Each row of a before or after table is a point. The points were changed in one or more steps. Then noise was added and the rows were shuffled. The steps act on columns, c1 being the first. What was done? A step turns or swaps two columns, mirrors them in a line or flattens them onto one, adds a multiple of one to another, or multiplies or shifts one. Angles are multiples of 10 degrees, from the lower column toward the higher: turns from -170 to 170, lines from 10 to 170 but not 90. Use the fewest steps. Two steps may share a column if one is a turn and the other turns, adds or multiplies; they go together, in the order done. Otherwise the lowest column goes first.
(in the rows, 128 means zero)

Before, 8 rows:
[[ 89 126 180]
 [111 112 156]
 [129  83 142]
 [ 60 171 172]
 [172 127  67]
 [151 134  25]
 [172 148 121]
 [129 138 117]]
After, 8 rows:
[[111 118 159]
 [150 115  26]
 [172 116  67]
 [ 58 179 163]
 [173 146 119]
 [ 88 136 181]
 [130  86 151]
 [129 136 116]]
Steps: turn c2 and c3 by -10 degrees

Before (13 x 8):
[[138 113 140 126 119  96 154 142]
 [138 164 110 119 134 131 114 124]
 [154 151 116 160 113  97 129 127]
 [122 167  92 120 135 125  99 125]
 [150 111 141 126 132 130 172 155]
 [165 147 123 130 126 113 103  98]
 [101 146  94 120 113 145 117 117]
 [141 111 168 152 127 119 142 144]
 [156 132 110 117 123  87 100 120]
 [150 152 107 121  99 143 105 130]
 [147 101 162 119 116 118 159 148]
 [151 119 100 130 131 128 102 135]
 [132 137  96 129 127 130 131 105]]
After:
[[ 85 145 137 153 114  83 141 117]
 [100 169 152 133 135 139 154 125]
 [154  81 133 133 132 123 126 155]
 [153 158 156 110 126 169 137  98]
 [111 128 155 129 126 121 137 106]
 [164  90 114 126 117 159 113 148]
 [123 154 148 140 134 122 157 124]
 [137 155 159  96 123 247 122 121]
 [143  98 126  98 119 219 122 142]
 [131 158 158 149  99  88 142 130]
 [164 109 106  97 127 144 117 144]
 [140 135 153  66 114 205 150 127]
 [127 149 165 126 131 127 111 135]]
Steps: mirror c1 and c3 in the line at 20 degrees; turn c2 and c7 by 70 degrees; multiply c6 by 3; turn c4 and c6 by -160 degrees

Before (11 x 14):
[[161 116 143  50 140 106 135 186 128 136 124  71  82 157]
 [ 96 174 121 136 137 164 140 125 119 124 127 162 153 142]
 [117 169 135 120 119 111 130 160  79  89 112 175 127  65]
 [151  80  94  84 146  87 141 193 120 133 162 137  80 139]
 [164 135 199 174 249 132  70 183 135 130 151 124  99 159]
 [165  88  91  95 146 108 174 240 148 164 117  90  80 137]
 [ 41 145  98  94 128 173 129 176 153 121 112 209 128  93]
 [ 82 156 142 121 169  79 143 130 109  99 121 134 172  89]
 [166 171 214 163 224 133  90 130 156 177 176 113  90 128]
 [157 171 116 147 196  63  77 135  98  79 136  85  95  82]
 [132 147 118 121 192 107 118 118 103 101  85 175 118  82]]
After (11 x 14):
[[129 179 110 144 170  65  24 149 144 198 164  84 133  81]
 [129 130 192 179 243 131   6  90 174 160 154 121 141 158]
 [125 114 143  55 143 105 138 100 185 122 179  68 118 166]
 [123 171 214 160 231 128  50 103 118 114 178 114 170 127]
 [129 166 135 120 107 111 134 154 174 163 125 170 107  71]
 [125 153 149 120 157  81 155 140 140 159  84 135 122  89]
 [136 142  98  92 121 176 134  80 156 129 126 213 108 101]
 [132 172 129 129 134 161 151 140 135 135  96 160 130 145]
 [120  79  98  82 156  82 152 100 189 136 179 134 152 129]
 [132 147 113 125 174 106 109 155 129 179 133 180  82  82]
 [138  85  94  95 158 104 220  58 214 101 173  85 104 138]]
Steps: multiply c1 by 0; mirror c5 and c10 in the line at 10 degrees; multiply c7 by 2; turn c8 and c9 by 120 degrees; turn c11 and c13 by 80 degrees

Before (13 x 24):
[[133 133 125 133 129 135 138 150 106 112 171 171 121 136 143 203 139 168
  135  71 139 122 137 102]
 [148 127  91 162 101 131 126 103 112  82  96 122  86 148 146 107 142 134
  134 122 113 106 104 120]
 [151 169 105 132 109 100 113 172 149 152 145 118 149 101 114 147 141 130
  145 130 155 156 146 136]
 [149 149 137 119 149 126 145 147  72 158  78 101  91 129 130 138 134 107
  168 161 120 108 154 148]
 [112 133 127 131  85 134  82 155 113 103 141 133 127 107 118 136 153 143
  125 107 121 129 102 140]
 [129  90 109 172 171 103 118 133 172  79 109 131 154 119 126 126 143 161
  156 128  84 129 125 124]
 [131 156 123 158 110  98 146 149 141 140  70 143  98 106 145 147 109 137
  143 116 155 129 108 113]
 [141 144 111 136 113 120 141 156 168 112 144 134  85 161 111 132 114 115
  110 114 117 152 128 133]
 [133 135 108 135 150 115  91 122 155 143 143 142 125 147  75 142 144 130
  111 148 128 158 129 168]
 [163 117 133 144  95 129 114 134 137 112 106 150 103 169 121 144 115 153
  136 156 133 123 133 112]
 [138 137  82  64 107  79 150 141  85 117  89 116 161 128 171 122 133 142
  134 156 168 115 134  91]
 [132 146 116 141 135 109 138 187 136 161 128 110 165 158 113 158 109 144
  168  74  95 127 155 108]
 [118 165 116  97 130  89 143 120 127 119 132 114 132 118 121 152 159 129
  148  86 121  98 144 119]]
After:
[[140 135 139 111 150 115  91 129 156 143 129 142 143 146  75 126 169 130
   76 142 127 158 129 167]
 [130  91 115  83 171 104 117 123 173  78 126 132 116 119 125 104 167 162
  213 140  84 128 124 125]
 [141 132 127 122 129 134 138 162 107 112 148 170 201 135 143 108  84 167
  149  76 138 122 137 102]
 [185 169 143 110 109 101 113 168 150 152 152 117 138 101 114 100 170 130
  179 146 155 157 148 137]
 [181 148 126 140 149 125 145 120  72 158 122 101 150 128 130 158 159 107
  249 146 120 107 153 146]
 [104 165 157 144 131  89 143 123 127 120 125 114 149 118 120 116 161 130
  188 116 121  98 145 119]
 [ 89 135 126 124  86 134  82 154 113 102 142 133 136 108 118 127 122 142
  120  89 121 130 102 141]
 [137 147 129 109 135 109 138 174 136 161 155 110 143 157 113  82  96 144
  248 126  94 128 156 107]
 [161 144 137 111 114 120 141 155 167 112 144 134 146 161 111 167 117 116
   72 137 117 151 129 134]
 [178 128 134  77 101 130 126  94 112  84 108 122 121 148 147 174 129 134
  147 110 113 106 104 120]
 [153 137 204 149 105  79 150 119  85 117 123 115 111 129 171 100 208 141
  145 189 168 114 134  91]
 [135 156 113 102 110  98 145 119 140 140 123 142 155 107 146 149 140 136
  172 163 155 129 108 113]
 [216 117 114 118  95 129 115 124 138 112 125 150 152 170 120 146 139 153
  152 155 133 122 132 111]]
Steps: multiply c1 by 2.5; turn c3 and c4 by 140 degrees; add -1.5 times c6 to c20; turn c17 and c20 by -50 degrees; flatten c8 and c11 onto the line at 30 degrees; turn c13 and c16 by -110 degrees; multiply c19 by 3

Before:
[[132 139 141 128 154 169 120 103 147 110 136 136 135 117 114 121 157  99
  121 121 111 111 125 119 125 112 147 123 131 157 111 138 136 173 124 144
  154 110 114 116 132 134 134 122 117 130 114 144 141 121 139 108 131 109
  120 124 113 132 152 144 132 136 136 113]
 [136 145 135 132 140 115 111 108  93 120  82 135 134 130 113 130 127 112
  106 115 106 178 124 120 112 119 137 110 112 119 128 139 145 109 136 145
  156 170 106 103 123 139 112 124 137 133 144 144 138 125  95 145 112 118
  119 124 140 154 127 147 138  93 120 129]
 [138 137 150 131 174 132 126 112 125 105 151 125 143 160 152 204 134 236
  136 102 114 153 126 117 144 125 151 111 144 110 109 137 135 117 133 146
  144 119 141 134 130 130 102 101 139 140 121  80 133 120 120 144 173 167
  141 132  99 123 138 103 143 109 127 118]
 [166 134 150 153 130 129 137 155  93 123 150 150 140 127 124 114 124 120
  126 107 124 120 124 155 226 135 149 191 112 115 132 125 137 113 106  90
  157 140 133 112 126 125 135 159 120 103 149 121 136 126 114  37 142 154
  121 128 132 156 134 103 140 137 119 163]
 [145  55 152 176 152 122 140 153 152 173 110 124   7 145 139 159  90 130
  137 139 157 123 135 124 126 111 147 154  97 101 134 122 153 141 134 147
   65 114 127 114 125 157 174 111 152 112 102 102 140 154  98 132 116 121
  121 123 110 157 157 150 140 139 126 128]
 [143 128 151 144 154 157 116 168 124 127 149 147 124 127 113 108 137 100
  138 140 155 113 199 163 112 122 147 123 133 178 136 136 134 137 120 127
  147 105 133 112 129 120 101 119 152 133 127 139 149 166 142 153 123 129
  137 138 141 141 144 147 139 128 114 119]
 [155 139  87 133  75 130 113 132 124 187 143 131  98 153  98 115 106 112
  119 108 135 117 122 139 107 114 145 124 112 129 139 112 129 126 107 121
  123 109 140 142 110 114 108 112 151 141 135 141 133 132 101 153 116 110
  132 147 122 109 140  53 109 129 129 127]
 [133 125 143 156 178 115 115 146 112  93 143 147 144 121 100 133 160  98
   92 120 112 140 157 131 108 111 148 129 137 105  92  77 150 149 137  85
   96 104 132 140 129 139 100 122 151 146 118 139 160 150 136 155 118 111
  129 113 141 158 129  93 124 137 118 154]
 [136 129 131 127 162 145 111 108 131 119 137 187 131 117 148 111  90 103
  121 115 153 119 134 140 107 119 134 115 139 120 138 123 134 119 139 131
  157 132 133 133 113 109 162 103 150 125 149 139 135 140 133 124 111 131
  135 140 124 154 145 151 106 140 130 134]
 [144 142 147 165  70 115 126 136 114 160 137 124 128 129 104 106 152 145
  139 130 139 112 158 129 135 134  70 114 143 109 136 144 149 137 120 144
  149 138 134 116 105 112 121 115  91 145  78 136 129 129  98 108 121 107
  141 135 120 112 128 145 136 140 141 128]]
After (10 x 64):
[[141 142 146 166  72 114 129 135 114 162 132 124 127 131 127 141 152 142
  140 130 131 115 159 129 136 135  69 112 148 111 135 146 149 137 132  79
  145 105 132 113 102 116 116 115  91 142  82 137 131 128 100 110 122 106
  140 135 123 112 130 142 138 139 145 129]
 [136 137 154 130 173 131 127 114 124 107 151 126 143 157  81 119 135 236
  137 102 111 152 125 117 146 125 149 111 143 111 109 139 135 117 153 103
  144 208 139 138 134 128 119 103 138 146 121  80 137 118 122 145 176 166
  138 131  98 125 140 103 142 111 120 127]
 [136 144 136 132 143 119 111 110  93 119  83 134 134 130 119 172 129 113
  105 114 103 177 123 120 108 120 136 111 112 117 127 143 145 107 150  81
  157 125 105 102 123 142 131 124 135 133 146 144 138 124  93 147 108 120
  116 123 142 157 126 147 141  95 121 128]
 [142 129 150 145 151 156 117 164 121 128 150 147 122 128 142 104 134 100
  140 142 153 113 201 166 111 125 145 124 132 175 138 124 132 135 144 123
  148 109 132 111 128 122 108 123 150 132 130 139 151 167 142 153 124 127
  136 138 140 145 142 146 140 131 113 132]
 [131 129 132 128 164 146 110 107 130 121 137 189 131 117 108 135  92 103
  124 116 150 123 133 141 107 119 135 116 138 119 139 142 136 117 104 133
  158 112 136 132 112 107 153 103 150 124 148 138 136 138 134 126 114 131
  135 140 122 153 146 151 105 140 130 129]
 [153 139  85 131  76 128 113 133 122 187 141 129 100 153 165 110 106 113
  120 110 141 119 124 140 110 116 148 127 114 126 138 116 131 125 136 128
  122 117 141 143 109 115 100 112 150 142 134 142 133 132 102 155 117 110
  134 148 117 109 142  49 109 131 129 130]
 [131 137 141 123 152 169 121 104 143 109 139 138 132 117 121 110 155 102
  124 119 107 108 123 117 125 109 145 125 133 159 108 145 136 173 120  88
  154 119 116 113 132 133 126 126 118 128 114 142 140 118 140 109 130 110
  117 123 113 130 154 144 133 135 138 128]
 [145  56 154 173 149 123 139 153 154 171 111 127   6 150  96 112  91 126
  138 139 157 127 134 121 126 108 146 154  94 101 134 118 150 142  91  91
   66 157 126 117 128 159 153 111 151 113 102 102 141 152  99 135 119 120
  121 121 109 160 155 151 141 142 127 128]
 [165 133 150 153 128 127 133 157  93 121 146 153 138 130 180 143 122 117
  126 107 124 120 125 157 226 136 149 193 115 116 130 111 137 112 114 208
  159 115 130 113 127 126 112 156 123 102 150 121 136 126 113  38 141 156
  123 127 134 156 134 103 140 136 117 128]
 [134 126 144 155 178 116 116 147 112  91 145 150 143 120 206 106 163  98
   93 120 128 140 160 132 111 110 148 127 138 102  94  63 151 149 159 208
   96 131 131 141 126 137 122 120 154 145 114 137 157 150 137 152 120 106
  131 110 142 156 128  94 124 136 115 131]]
Steps: turn c21 and c32 by 20 degrees; add -0.5 times c8 to c32; multiply c36 by 2.5; turn c15 and c36 by 150 degrees; swap c16 and c38; turn c35 and c43 by 60 degrees; multiply c64 by 0

Before (9 x 64):
[[145 140 126 137 100 148 122 149 129 164 147 139 128 148 133 113 114 107
  141 133 129 149 156  95 108 119 121  82 118 122 135 138 131 154 123 105
  119 119 145 135 135 127  97 140 141 132 137 139 149 100 117 154 105 128
  147 135 137 119 124 151 132 157 108 146]
 [151 126 113 141  97 145 107 141 143 159 133 122 127 133 126 169 103 110
  134 112 135 132 132 132 152 116 109 131 134 113 126 130 101 136  95 103
  128  91 116  89 135 142 131 124 140 115 123 127 156 127 102 156 112 139
  140 109 142 143 139 135 133 129 115 120]
 [125 147 115 120 120 119 118 109 123 129 149 143 152 121 130 117 107 114
  137 110 135 150 140 112 106 113 132 137 118 117 125 132 140 132 146 160
  136 130 117 115 128 144 140 123 133 118 131 121 159 105 143 172 120 149
  120 115 144  82 137 126 131 169 118 145]
 [138 130 131 123  93 100 114 120 160 146   7 133 126 131 126  99 112 110
  129 136 122 142 115 116 107 109 116 132 170 152 100 132 122 135 105 107
  132 129 122 124 114  61 137 107 129 115  93 135 127 111 146 148 118 153
  133 135 145 145 118 123 124 123 120 155]
 [147 136 124 137 117 137 104 111 158  68 146 164 129 121  93 107 110 151
  131 119 147 123 153  99 162 193 132  88 115 136 133 139  81 155  97 122
  109  95 171 107 119  82 134 109 112 140 112 118 162 142 140 141 103 139
  119 133 137  97  96 126 166 115 117 154]
 [159 145 122 107  86 132 105 152 124 130 143 145 125 182 126 131 127 144
  148 126 147 127 129 105 111 106 127 110 130 119 119 137 125 132  98 132
  114 103 127 138 120 133 127 142 138 115 125 137 135 170 112 137 104 146
  126 113 142 146 138 127 140 175 118 132]
 [102 165 133 137 109 140 136 154 149 157 142 140 139 127 108 111 108 130
  128 118 162 139 144 130 123 132 121 130 115 120  57 147 127 124 101 100
  132 127 125 125 124 136 142 129 129 129 137 139 140 161 104 148 205 112
  126 159 119 132 116 134 119 139 103 159]
 [118 131 127 125  93 135 118 120 127 140 130 120 156 130 132  98 142 122
  137 136 125 135 154 126 109 106 122 132 116 114 124 147 140  24  97 134
  136 124 114 133 135 144 129 137 112 131 110 105 140 104 153 162 114  94
  135 136 138 149 139 119 128 145 110  96]
 [124 127 119 124 107 129 145 138 133 154 119 135 125 127 119 116 125 105
  131 131 179  97 132 106 102 131 129 112 154 139 131 133 138 150 141 110
  104 131 117 127 124 142 122 130 142 142 122 139 118 105 148 143 102 121
  130 108 116 130 136 128 120 164 108 126]]
After, 9 rows:
[[103 137 133 135 108 141 134 154 150 156 141 114 139 129 109 127 107 129
  127 116 163 127 144 131 124 132 121 130 117 120  56 147 127 123 102  99
  143 126 125 123 124 136 144 127 128 129 137 139 141 160 104 148 205 156
  126 161 120 117 115 134 120 167 101 109]
 [124 164 118 123 106 127 146 134 131 156 120 138 124 126 119 103 125 106
  132 131 180 129 132 108 103 129 129 113 154 141 131 131 138 163 142 111
  135 129 118 128 125 141 121 130 142 143 120 138 117 106 147 142 102 133
  130 107 116 116 135 129 119 128 106 133]
 [137 121 129 123  94 100 114 119 158 147   5 117 123 130 126 127 114 109
  130 134 125 117 112 117 107 109 115 132 170 154  99 133 125 125 105 108
  158 128 122 123 114  61 140 107 131 115  95 133 127 110 147 147 115 120
  132 133 145 136 116 123 123 128 118  92]
 [147 114 124 137 116 136 104 111 157  68 145 101 128 121  92 107 112 150
  130 120 145 122 153 100 162 193 134  90 115 137 133 140  81 164  99 122
  144  94 171 107 118  83 134 108 112 140 112 118 162 142 138 140 104 132
  119 136 137 127  96 127 170 137 117  98]
 [152 127 113 141  99 144 107 139 144 160 133 132 126 133 126 137 104 110
  135 110 134 118 131 133 150 116 109 131 135 113 128 130 100 127  95 106
   87  92 117  88 135 141 130 122 141 116 122 127 157 128 102 154 112 115
  141 111 144 128 137 136 133 126 114 129]
 [127 170 114 119 121 118 117 109 126 129 151 102 152 120 130 134 109 115
  137 110 135 118 141 111 104 112 131 137 119 117 125 132 141 121 147 159
  141 129 116 115 130 142 140 123 131 118 133 122 160 104 144 172 123 119
  121 116 144  81 137 127 133 148 116 101]
 [145 157 126 137  98 149 121 149 131 166 150 107 127 147 133 116 116 106
  142 132 129 101 156  92 108 116 122  81 119 120 136 138 131 132 123 105
  143 119 144 136 134 127  98 141 142 133 137 139 152 101 117 153 104 137
  149 133 139 104 124 149 131 142 108 113]
 [119 146 126 126  92 136 122 121 125 140 131 129 154 131 132 133 146 123
  135 137 125 200 155 128 108 106 124 131 117 114 126 147 137  55  97 134
  159 124 114 130 135 146 129 135 112 133 112 106 139 104 154 161 113 142
  137 137 137 144 138 119 129 131 110 174]
 [158 175 123 105  87 133 106 152 123 133 143 112 125 184 127 112 125 144
  148 124 147 130 128 104 110 105 128 109 130 119 117 136 125 138  98 132
  123 103 128 139 121 133 126 142 138 115 123 137 137 171 113 136 103 114
  127 113 142 146 138 126 140 146 118 117]]
Steps: swap c2 and c62; add -0.5 times c10 to c58; turn c12 and c22 by 150 degrees; turn c22 and c34 by 50 degrees; turn c16 and c37 by -80 degrees; turn c54 and c64 by -150 degrees

Before (11 x 64):
[[163 130  59 123 132 161  97  90 198 134 162 146   7  52 146 161 137  75
  141  73 126  55 101 107 192  75 114  65 121 193 143  81 203 183 179  44
   97  29 105 133 109  81 120  42 100  21 176 106 171  92  41 166  87 106
   63 155 159 168  89 193 175 188 173 123]
 [159 102  90  53 131  75 109 196 161  52 113  89 114 104 146 100 108 147
  151 161 100 150 148  86 203 161 148 160 188 162 124 137 106  71 132  80
  136  69 138 169  97 158 128 133 107  90  46  89  70 119 146 112 182 122
  117 125  96  93 117 139  74 100 155 140]
 [ 36 203 167 193  85 143 133 139 168 144 101 146 124 161 100 172 159 124
  164 107 147 127 151 136  73 116 144 132 101 146  70 104 148 168 118 172
   71 132 175 139 133  92 141  88 154 104 158 114 162  90 166 171 156 143
  178 188 150 107 124 151 126 120 164 116]
 [170  95 107  75  73  92 113 137 145  74 111  87 159  78 150 162 135 123
  114 165 162 155 145  96 170 170 196 126 144 167 170 170  68  73 133  68
  119 100  81 136 108 156  55 136 130  86  87 116  94  80 172  94  68  92
   90 143 117 124 181 154  79 125 198 137]
 [ 31 174 143 188 117 113 126 173  93 185 133  99  53 199 112 172 160 110
  129 137 144  60 168 132  59 101 176 124 142 126  63 100 194 110 151 186
  101  92 158 154 117  81 128  99 147 117 152 113 169  84 174 179 132 157
  188 115 130 152 106 135  64 144 160 144]
 [ 48 162 115 171 122 118 153 129 128 169 140 195 112 152 135 200 140 124
  150  88 185  94 149  93  95  86 220 125 134 155 102 106 171 110 139 149
   95 139 149 153 137  85 118 114 188 115 128 113 115 118 154 184 163 122
  151 132 113 141 114 103  92 190 144 121]
 [168  98 123  74  67  59  99 127 135 103  97  63 129  56  81 139 132 194
  146 172 113 135 166 138 185 156 151 167 152 134 134 157  75 104 129  86
  137 111  85 192  96 180 119 185 134 105  79 143  96 139  93  88 123 121
   87 111 133  79 126 155 136 115 109 161]
 [123  92 132  69 105 113 105 156  95  75  81 110 124  36  94 152 140 152
  173 107 103 118 142 123 194 173 131 162 167 183 137 162 105  80 112 110
  169  60  97 155 104 179  65 135 149  91  80 126 105 113 131  67 120 108
  120 130  76  69 138 167  94 141 169 127]
 [ 50 169 129 185 101 113 160 109  92 184 123 155 119 149 125 158 179 116
  144 178 140 126 150 112  84 159 173 152 158 144 157  95 145 186 137 173
  138 127 112 164 142 111 150  92 195 122 175  93 124  81 184 194 130 141
  178 162  93 130 111 146 106  94 147 127]
 [ 46 170 143 151  78 135 161 162  87 149 186 148 139 182  93 144 137 148
  102  96 154 139 133 163  86  87 203 110 143 131  72 113 218 158 119 180
  123 113 164 146 107 122  84  72 169  94 139 145 143 113 117 173 142 164
  155 186 138 150 111 120  89 117 129  88]
 [178  46 120  86 101 130  99 153 144  71  89  63  88  47 120 140 108 149
  142 120 121 122 115 125 224 121 139 100 173 148 133 138  60 100  81  90
  150  91  74 166  77 152  98 171 169  98  96 138 114 111 125 131 167 178
   74 124 109  83 153 196 114  91 153 128]]
After:
[[ 63 168 120 163 124 146 153 131 131 165 137  98 112 153 142 199 147 122
  154  92 189  95 149 166 167  89 217 121 136 155 104 106 174 112 140 151
   92 140 151 151 134  89 111 119  69 115 128 112 112 110  33 181 161 119
  148 134 113 141 114 101  95 191 138 112]
 [153 103  90  55 128 183 105 193 158  48 112 177 107 105 146 101 104 143
  152 161  99 150 146 236  77 159 151 164 190 156 125 131 104  73 133  83
  144  67 138 168 101 158 123 132 154  91  42  88  61 120 176 114 183 128
  121 123 101  99 116 140  73  96 154 135]
 [ 76 172 140 149  79 124 162 163  86 153 186 107 142 177  86 146 138 152
  104 102 156 139 131  55 156  92 196 107 141 126  73 121 222 155 119 182
  118 113 168 144 103 122  90  70  54  92 143 147 138 113 108 176 146 169
  159 183 137 153 116 117  81 115 129  87]
 [112  93 127  66 113 142 109 157  93  85  75 141 122  36  93 145 143 148
  169 103  98 125 142 174  66 172 129 159 173 182 135 163 110  76 117 113
  162  65  97 152 109 173  65 135 124  97  81 124 107 110 159  69 124 113
  118 128  70  69 138 170  92 141 178 131]
 [ 78 172 139 193 115 142 132 181  96 188 139 196  57 191 100 171 159 116
  126 135 146  60 169  86 192 103 170 123 141 125  63  99 192 106 144 193
  106  93 162 157 124  76 135 107  42 120 156 113 174  84 144 178 138 156
  190 110 125 155 104 137  65 145 156 149]
 [ 51 176 125 196 100 142 159 115  85 182 127 156 121 150 124 162 185 110
  146 172 150 127 150 132 175 164 165 148 160 144 158  93 143 185 135 164
  147 125 111 164 138 113 145  97  65 122 172  92 123  81  62 201 134 142
  178 165  94 129 111 149 107  88 146 126]
 [158 129  52 121 133  95 100  89 202 136 163  38   5  51 147 163 138  75
  145  71 123  50  96 194  72  77 109  61 117 194 140  83 207 187 181  45
   91  37 106 133 105  74 130  47 148  19 178 107 171  98 147 168  88 102
   56 154 154 166  89 198 177 195 169 119]
 [ 81 201 173 193  81 120 134 134 165 141  94 147 117 162 105 174 152 124
  169 108 142 121 153  91 170 119 147 127  99 140  73 107 154 172 116 177
   76 138 174 133 138  92 142  90  48 102 157 108 166  89  77 177 152 151
  184 193 150 109 127 151 126 123 164 119]
 [138  94 121  73  68 201  99 124 137  97  96 151 122  59  86 137 131 196
  149 175 114 134 170 144  75 151 149 167 156 133 130 148  78 103 138  94
  140 111  88 194  93 179 120 185 162 108  80 140  99 135 234  88 127 121
   83 107 127  81 132 153 130 110 108 165]
 [122  48 118  83 102 131  95 145 146  67  86 170  87  48 116 139 104 147
  140 118 129 122 112 182  41 120 142 104 174 147 132 133  64  95  76  86
  147  88  71 172  77 153 100 171 182  95  96 139 110 116 228 131 171 186
   72 124 118  78 156 198 112  87 151 128]
 [141  94 114  74  76 160 115 140 141  75 119 203 162  76 155 157 139 127
  118 163 164 152 143 203  95 168 195 127 137 167 168 171  61  76 133  70
  119  95  87 135 104 157  62 135 169  88  87 120  97  76 166 100  69  98
   92 138 122 125 176 152  79 119 210 130]]
Steps: multiply c45 by 0.7; turn c1 and c45 by 70 degrees; multiply c6 by -1; multiply c12 by 1.6; turn c12 and c51 by -120 degrees; turn c24 and c25 by -160 degrees; multiply c24 by 1.6
